Every row gives one point. Each copy is the shape, with its points in the same order, turned, moved and blurred by noise. Some copies are also mirrored. Which?

Shape (8 x 3)
17  -21  -36
9  -1  35
28  29  48
-32  -18  -19
-11  39  10
53  -42  65
22  33  -30
-22  -55  -17
Copy 1 (8 x 3)
27  -17  3
-46  23  -2
-47  56  25
-24  -40  -14
-45  -8  44
-30  75  -42
2  -4  52
-10  -38  -45
Copy 1 is: mirrored
Copy 2 (8 x 3)
-4  19  -55
-13  -17  6
-50  -28  18
22  38  -15
-37  25  18
-3  -81  -15
-52  31  -31
48  21  -36
Copy 2 is: mirrored
Copy 3 (8 x 3)
9  41  7
-3  -19  62
-27  -9  95
-1  -9  -8
-53  -6  33
40  -3  105
-36  42  32
38  -3  -8
Copy 3 is: only turned

Shape (9 x 4)
-36  -59  11  -2
97  31  -67  0
-5  -12  -6  -5
59  -10  -33  6
-32  22  15  18
-18  39  18  -6
-31  28  -75  -10
-20  -65  -7  -50
-27  8  -25  1
Copy 1 (9 x 4)
-43  -56  -21  1
81  30  -76  -60
-2  -22  -22  -6
35  -5  -60  -52
-28  16  16  -5
3  13  25  1
19  27  -52  52
-1  -80  -32  17
-5  11  -20  22
Copy 1 is: mirrored
Copy 2 (9 x 4)
3  -51  47  13
10  47  -79  81
1  -17  15  11
-3  12  -24  66
-6  21  22  -23
-23  19  -4  -32
74  12  -22  -4
-3  -96  4  15
24  3  6  -6
Copy 2 is: mirrored
Copy 3 (9 x 4)
11  -47  14  61
43  76  28  -68
1  -17  13  11
43  28  13  -13
-35  -25  -23  8
-33  -29  -12  -18
-50  31  53  8
29  -55  60  40
-27  -1  16  16
Copy 3 is: mirrored

Shape (13 x 8)
-38  -5  19  -58  23  41  26  -16
-6  49  -45  -69  -49  -29  0  -6
54  47  -53  -34  55  -56  1  -16
-37  -21  45  6  40  43  -3  -26
-2  -9  23  40  35  28  -30  -75
-35  -5  -4  35  5  44  65  40
-15  44  -56  -10  -27  -30  -24  23
-20  59  13  -35  24  4  -2  26
-6  -14  15  -7  -4  3  39  42
-11  -17  60  6  -29  -8  6  -30
22  16  -47  -61  4  -45  -60  -15
-11  8  53  11  33  66  -4  -70
33  0  16  -36  -2  46  18  32
Copy 1 (13 x 8)
-74  6  -20  6  -21  3  -6  25
13  93  -14  -29  -30  -45  -21  24
-1  35  39  -19  13  -121  3  43
-64  -22  0  29  25  16  5  -20
-37  9  17  45  76  -30  -14  -54
8  -27  -46  -12  31  41  25  34
32  49  7  -69  14  -36  -20  5
-19  14  34  -31  -3  -1  -27  50
10  -16  -13  -1  -17  2  34  19
-1  34  13  47  2  24  28  -37
4  48  30  -40  -26  -85  -21  -16
-71  2  4  71  54  4  -30  -16
7  -28  -18  27  -35  -8  -24  26
Copy 1 is: mirrored
Copy 2 (13 x 8)
-37  -47  -26  -6  -5  -2  2  -39
53  25  -94  10  -1  11  -30  -24
75  43  -10  -10  67  -36  6  -54
-45  -35  47  -11  -18  -8  -24  0
5  -9  88  23  3  8  -51  12
-44  9  14  -14  -45  20  73  14
31  63  -61  -6  1  0  -11  17
7  1  -23  -63  6  2  -5  -22
5  -26  -17  -11  -24  -16  52  13
33  -37  23  7  -61  -3  -19  16
59  19  -44  23  47  -38  -51  8
-20  -41  79  -6  -15  38  -51  -27
8  -62  -18  -11  20  23  35  16
Copy 2 is: only turned
Copy 3 (13 x 8)
16  3  21  -35  0  62  30  -43
-16  57  21  -5  22  58  -53  52
-34  49  26  -25  105  -35  -14  45
36  -14  32  -16  -20  5  54  -78
46  35  44  -41  -3  -59  23  -73
15  -14  -31  49  14  23  4  -59
-11  28  30  43  29  8  -51  34
-4  15  34  15  24  34  29  19
7  -14  -52  23  11  23  7  -7
13  27  -13  -17  -68  -11  11  -23
8  25  59  -44  47  9  -47  52
54  43  36  -27  -3  -2  65  -75
58  5  -24  -6  30  48  31  3
Copy 3 is: only turned
